Every row gives one point. The last column is the point's height on a tilted bowl or saddle (a function of degree 2), plus a little noise. Along how many of its main directions does it bend up, bend down or stay straight?

Points (10 x 3)
[[  2  22  14]
 [ -1  -6  22]
 [ 10 -45  17]
 [-18  17  32]
 [ -2 -46  24]
 [-60  11  35]
 [ 51 -16 -45]
 [ 49  12 -60]
 [ 30 -42  -2]
 [ 28  -2 -12]]
Directions: 0 up, 1 down, 1 straight

Points (9 x 3)
[[ 13 -23   6]
 [-59  44  53]
 [ -7   0   3]
 [-21  16   9]
 [  2  23   7]
 [-14   9   4]
 [ -6 -23   5]
 [ 23 -20   9]
 [-47  60  60]]
Directions: 2 up, 0 down, 0 straight

Points (18 x 4)
[[  7  27  40  28]
 [-10 -18 -21  20]
 [ 11   8  -8  12]
 [-24 -36  -6  20]
 [ 11   8 -23  25]
 [-11  29  -1  31]
 [-17  -9  -4  15]
 [-27 -10 -12  19]
 [ -6   6 -30  33]
 [ 45   4  33   8]
 [ -8 -10  10  13]
 [ 11 -35  -5  25]
 [ -7   8 -14  20]
 [ 16  -2  -6   9]
 [-17   0  42  42]
 [-13  32  23  38]
 [-60   6 -28  60]
 [ 14 -22 -39  47]]
Directions: 2 up, 0 down, 1 straight

Points (15 x 4)
[[  0   1 -10  -4]
 [-15 -15  41 -12]
 [-11 -15  -8  -2]
 [ -3  -8  -5  -2]
 [ 17  34   7  13]
 [-23  27 -12   5]
 [ 14  14  17  18]
 [ 24  16  17  28]
 [-11 -10   3  -3]
 [  5  12 -32 -17]
 [  8   2 -37 -10]
 [ 19  60 -33 -60]
 [-20  46  -3   9]
 [ -3 -26  -9  -2]
 [ 25   1 -16   8]]
Directions: 2 up, 1 down, 0 straight

Points (25 x 5)
[[ 33  29  -3   3 -24]
 [-17   7  11  -1 -11]
 [ -4  30  41 -20 -30]
 [ -4  -4  25  36   4]
 [ 22  19 -21   8 -25]
 [ 28  38  22  11 -13]
 [ 22 -29  21 -21 -20]
 [-25 -20  -3 -15 -14]
 [-11  14  13  11  -7]
 [  9  23 -21  16 -20]
 [ 41 -35  -9  -1 -37]
 [  0  -1  -6 -16 -12]
 [  4   1  -3  -3 -10]
 [  8 -24  -3  -1 -15]
 [ -4  -1  11   5  -6]
 [ 12  -2 -60 -14 -60]
 [-12   4  -2 -12 -12]
 [  8   1 -19   3 -18]
 [  2 -53  13  14 -33]
 [-13  20  21   3 -12]
 [ 14  -5   2  -1 -10]
 [ 30  -7  38  19  -8]
 [  1  32   1  -1 -18]
 [-21  32  12 -31 -27]
 [-23  50  -1 -10 -39]]
Directions: 1 up, 3 down, 0 straight

Points (26 x 5)
[[ 15 -13  43 -27 -47]
 [ 10  26 -19   1  11]
 [ 37  19  -9 -10  37]
 [-19   5 -52  24 -36]
 [-30 -38   3  26 -45]
 [ 13  -4   9  16 -20]
 [ 21 -11 -14 -49  52]
 [-17  23 -47  -1 -11]
 [-20   9  26 -18  -7]
 [-20  -7  34  31 -31]
 [-27  -1 -36 -30  17]
 [-41  -2 -10  12   8]
 [  0 -18  -3 -53  25]
 [-26 -18  -1 -29   3]
 [ -8 -21 -14  -3 -14]
 [ -8  40 -10 -12  10]
 [ 24  -9  19  32 -44]
 [  0 -12 -24 -19   8]
 [ 43   0   0  -3  17]
 [ 60  -8  13 -41  60]
 [  1  31  35  -7 -17]
 [-20  31  -3  24   1]
 [ -5   7  13  25 -13]
 [ 10 -11 -33 -46  45]
 [-15  -7  19   5 -19]
 [-42  21  43 -34 -24]]
Directions: 1 up, 2 down, 1 straight

Points (24 x 5)
[[-15 -40  -3  -1  -3]
 [ 20  11  -8 -18  -5]
 [  8  20  24   0 -10]
 [-37  -1  22 -51 -60]
 [ -5  -2  29 -24 -22]
 [ 20 -11   6  -6  -8]
 [ 16  -7 -12 -10  -7]
 [ -4   7   5  -8  -5]
 [-12  60  12  17 -18]
 [ -4 -20   9  33   9]
 [  9  34 -13  -9   3]
 [  1  10  36  29  -8]
 [ -8 -24  -2  -6  -5]
 [  2  23  18  16  -5]
 [-44   5  26 -22 -35]
 [-25  10   2  13  -4]
 [-32  -7  -1 -33 -34]
 [ 42   0   0   1 -10]
 [ 26 -41 -31 -37 -51]
 [-18 -40  -6  28   8]
 [ 16   9  23  17  -5]
 [ -3 -14 -24 -23 -20]
 [  8  21  17  -6  -8]
 [ 29  13  12  25  -4]]
Directions: 1 up, 3 down, 0 straight

Points (44 x 7)
[[  8  11  13  -6 -10 -39 -31]
 [  5  31 -13   3  10  -8  -8]
 [  5  -2  24   5  -8 -18  -1]
 [ 39  10  -1 -25  29  -4 -54]
 [-16  12   0 -33   6  -9 -22]
 [ -8 -46 -33  11  12  16 -56]
 [  2  59  18  51  -4  10 -32]
 [-12   3 -21  20 -10 -14 -15]
 [-20   0 -25   7 -14 -11 -22]
 [-23  -6   4   9  37   2  -4]
 [  7  30  25   6  13  47 -18]
 [  8  13   3  -4   4  -4  -7]
 [-17 -21  20   5  -5 -22   7]
 [-15   6 -26   3 -25   7 -13]
 [  2   9 -12  22   3  -1   2]
 [-11 -15   9  49 -25  23 -52]
 [ -2  -8   7  15   2  13  -5]
 [-22 -34  14  17  20   6  -5]
 [-10  42  -2   1   5   1 -10]
 [ 29  11   7  10  -4   0  -1]
 [-15 -11  -6 -12 -31 -27 -41]
 [ 18  11 -23 -17   4  -7 -29]
 [  4  21  -5  26  11  -6  -2]
 [ 27 -42   3  21 -60 -32 -36]
 [-10  15 -13 -36  54  -5 -44]
 [-10 -13 -35   1  -7   7 -21]
 [  2   5 -10 -12 -10 -28 -34]
 [  0   2 -14  27  10 -13  -9]
 [  7  23  -3  31  -4  15  11]
 [ -6 -10  -1  20  -8  16 -12]
 [-12   9  32  -5  24   1  19]
 [ 23  -9  -2  -6   3  29 -22]
 [ -1  -4 -32   4 -13  25  -3]
 [ 19  28   7  22   5   4   3]
 [ 36  19  19  11  11  16  -8]
 [-11 -21  -8 -19  12 -23 -21]
 [-19   1  10  17   5  15  -8]
 [-18   0 -35   9 -11  24  -6]
 [-20  11   3   8 -20   4 -16]
 [ 20 -10  -7   5  12   3 -10]
 [  6  -4 -17 -21 -25 -35 -60]
 [ 20   8 -11  45   8  13  12]
 [-20   1 -10 -14  -4   1 -15]
 [ 44 -22  -6  -1  -6 -15 -25]]
Directions: 1 up, 4 down, 1 straight

Points (38 x 7)
[[ -9 -20  15 -37  12 -28  10]
 [ 16   7   2  10 -17 -11   0]
 [  7  -7  16  19   0 -15  -6]
 [ 27  -7  11  20  -3 -21   6]
 [-11   1 -21  -4  15  10   5]
 [-24  44 -21 -11  -7  16  42]
 [  6 -32  -5  22  12  10 -30]
 [ -2   4  29  14 -23   5 -19]
 [ 10  42 -25  -8  23  -8  14]
 [ 13 -28  26  -5  -5   9 -20]
 [  5  -3  18 -34   0  17 -22]
 [ 17  -8  17  -3  44  -6 -32]
 [ 13  -6  -6  16  15   5  -6]
 [ 19   1  32   0 -21 -29  12]
 [-17  10 -20   1 -27  -7  13]
 [  1  11 -25 -21  11   4  11]
 [-27 -29  27  27  18  11 -60]
 [  7 -15  29  11  35   0 -38]
 [ 20   7  30  11  -7  42 -49]
 [-25  25   5   5  -7  26  -2]
 [ 60  13 -18 -48  -6  14 -39]
 [  1   6  -4 -31  30  22 -20]
 [ 15  27  15   2  13  -3 -11]
 [-34   9 -28  -5 -16 -28  32]
 [ 27   1 -18 -11   0 -21   1]
 [  8  -9  -6  10  10  -8  -5]
 [  8   7 -20   5 -14   3   3]
 [-41  -7 -46 -12 -10  -6  32]
 [ -6  23  12  14   1 -12  -8]
 [-12  26   9 -44  39 -12 -17]
 [ -4  21   1   5   9  -3   0]
 [ 10  16  -8 -10  23 -31  -5]
 [ -9   6 -46  -4   5   1  17]
 [ 16  17  10 -37 -33  -5  -8]
 [-13  -1  -3 -28  -5   2  14]
 [ 10  -8 -16  26   9  -4  -8]
 [ 29 -28 -42  21 -28   1 -30]
 [  1 -14  -5  -6 -25   5  -6]]
Directions: 2 up, 4 down, 0 straight
